Each row of a before or after table is a point. One or more steps were done to the points. Then noise was added and the rows were shuffled. The steps act on how far a point lies along the listed directions, d1 being the first. Write out the steps. A step turns or swaps two directions, mirrors them in a line or flattens them onto one, adds a multiple of one to another, or multiplies one. Angles are multiples of 10 degrees, from the lower direction toward the higher: turns from -170 to 170, lines from 10 to 170 but not 90. Use the fewest steps. Two steps may share a direction if one is a turn and the other turns, adds or multiplies; they go together, in the order done. Otherwise the lowest direction goes first.
In the rows, zero is written as 128.

Directions:
(1): [144  94]
(2): [162 144]
Before, 14 rows:
[[108 101]
 [ 71 114]
 [ 96 130]
 [147 137]
 [ 97 107]
 [116 113]
 [125  94]
 [110 154]
 [107 144]
 [161 116]
 [ 86 111]
 [ 74 108]
 [163 149]
 [161 133]]
After, 14 rows:
[[157 142]
 [154 130]
 [157 114]
 [131 109]
 [131  95]
 [113  97]
 [145  94]
 [108 163]
 [156  92]
 [116 145]
 [103 149]
 [170  87]
 [ 94 134]
 [164  83]]
Steps: mirror d1 and d2 in the line at 140 degrees

Directions:
(1): [149 124 176 139]
(2): [ 81 126 151 116]
(3): [118 170 128 159]
(4): [116  95 121 168]
Before, 13 rows:
[[145 182 124 151]
 [103 141 139 124]
 [160 171 108  83]
 [142  96 127 136]
 [139 145 114 145]
 [131 169 146  81]
 [132 150 152 153]
 [100 196 174 121]
 [164 123 167  99]
 [147 152 159 170]
 [144  92 109 119]
 [ 73 120 115 133]
 [ 69 171 135 133]]
After, 13 rows:
[[179 126  98 134]
 [114 106 151 122]
 [175 115 140 160]
 [158 129 132 154]
 [133 188 100 161]
 [154 122 112 125]
 [122 155 123 145]
 [148 176 112 170]
 [118 150 108 122]
 [111 103 137 103]
 [132 125  88  90]
 [111 167 119 140]
 [120 106 151 126]]
Steps: flatten d1 and d4 onto the line at 30 degrees; turn d2 and d3 by 70 degrees

Directions:
(1): [108 161 128  85 158 145 160 115]
(2): [113 117 132 113  80 181 123 120]
(3): [141 112 188 133 159 150 116 120]
(4): [157 144 159 128  96 115 174 149]
(5): [131 119 145  73 113  93  98 127]
Before:
[[109  83   7 169  77 114  47 127]
 [120 130 146 113 118 140 117 109]
 [122 137 135 120  78 145 126 133]
 [127 134 140 115 133 129 149 123]
 [110 143 124 122 122 141 130 124]
 [142 116 149 122  90 146 112 139]
 [112 136 142 126 106 147 145 132]
 [110 123 142 121 128 169 120 111]
 [140 119 160 143 102 156 129 112]
 [133 133 115 130 133 139 148 130]
 [140 143 125 117 162  77 144 145]
 [121  98 127 157  95 138  92 123]
 [132 139 135  92 128 136 117 130]
 [128 125 142 113 112 167 122 105]]
After:
[[105 110 112 114  99 172 107 124]
 [125 145 145 137 124 121 156 139]
 [145 152 139 132 109  93 146 146]
 [136 135 148 137 137 109 128 120]
 [154 140 150 139 148 107 145 124]
 [153 134 166 135 131 116 145 120]
 [122 147 126 135 135 121 139 133]
 [160 132 157 124 119 103 129 148]
 [143 134 131 128 133 125 121 138]
 [127 128 136 130 123 139 146 122]
 [130 133 113 128 132 142 146 129]
 [137 138 149 144 166 112 141 129]
 [136 123 140 136 134  82 114 131]
 [130 125  28 122 138  31  81 136]]
Steps: flatten d1 and d5 onto the line at 130 degrees; mirror d2 and d4 in the line at 70 degrees

Directions:
(1): [123 158 127  79 151 125  86 156 126]
(2): [163 139  95 168 110 140  96 159 123]
(3): [178 133 136 118 162 171 138 107 145]
(4): [125 181 143 141 118 118 154 144 174]
(5): [117 116 135 166 190 105 118 139 139]
Before, 11 rows:
[[139 135 103 148  72 128  80 153 107]
 [108 113 146  86 143 124  95 127  88]
 [157 172 105 202 110 132 146 147 157]
 [ 93 101 128 111 132 126 120 125  96]
 [126 126 150 133  68 140 184  95 152]
 [151  88 115 136 181 141 100 119 109]
 [166 132 121 153 105 172  93 172 118]
 [116 144 127 129 139 116 149 138 137]
 [157  91 102 155  82 179 157  87  95]
 [163  99 125 198 158 122 160 127 165]
 [138 112 118 147 137 144  89 126 111]]
After (11 x 9):
[[101 102 116 153 108 121 125 133 100]
 [139 164 141  62 188 152 122 114 139]
 [ 55 146 153  88 134 100 152 122 130]
 [118 158 152  96 136 138  89 184 130]
 [100 144 130 121 120 115  95 142 125]
 [121 115 122 175  90 113 108 145  97]
 [ 91 150 123 137 100  89 123 154 137]
 [122 128 129  89 141 126  63 145 105]
 [118 137 156  77 150 112 161 121 166]
 [142 124 121 129 138 144 143 122 125]
 [123 106 163 110 144 140 164  86 149]]
Steps: swap d1 and d2; swap d3 and d4; multiply d5 by 0

Directions:
(1): [143 138 143 117 147 112  98 162 141 158 146 190]
(2): [199  88 104 129 134 130 106 112 140 136 139 110]
Before (12 x 12):
[[116 138 126 133 127 127 135 120 124 116 125 113]
 [121 116 124 123 123 129 131 123 120 129 130 123]
 [162 106 117 129 137 131 111 123 133 133 130 124]
 [130 144 141 123 127 122 117 147 128 141 134 156]
 [120 145 125 122 132 126 141 132 130 133 130 127]
 [152 112 128 130 118 125 117 124 130 126 138 122]
 [100 144 139 134 122 145 150 121 121 111 119 114]
 [106 124 128 133 115 136 147 110 109 108 115 100]
 [150 113 123 139 116 132 127 118 131 131 123 107]
 [106 142 135 126 126 128 127 140 128 127 134 143]
 [ 66 160 144 129 121 128 147 132 114 111 122 131]
 [121 133 128 131 117 136 142 120 119 123 121 109]]
After:
[[112 135 128 134 116 138 148 118 116 119 118 108]
 [108 154 128 121 130 125 142 134 128 130 127 131]
 [196  88 106 129 140 133 100 116 141 139 135 118]
 [ 71 157 147 136 116 147 160 123 112 102 111 113]
 [ 90 129 129 134 110 139 154 110 106 103 108  95]
 [ 85 153 144 126 122 126 130 145 126 125 130 151]
 [  7 189 162 131 117 129 165 144 103 104 113 144]
 [175  98 122 132 121 124 112 120 132 127 144 116]
 [125 115 125 124 120 130 131 122 120 128 130 120]
 [122 150 149 121 129 119 117 154 127 143 134 168]
 [173  99 117 136 115 134 122 115 134 132 126  95]
 [105 143 128 132 126 126 140 121 120 111 121 113]]
Steps: multiply d1 by 1.3; multiply d2 by 2
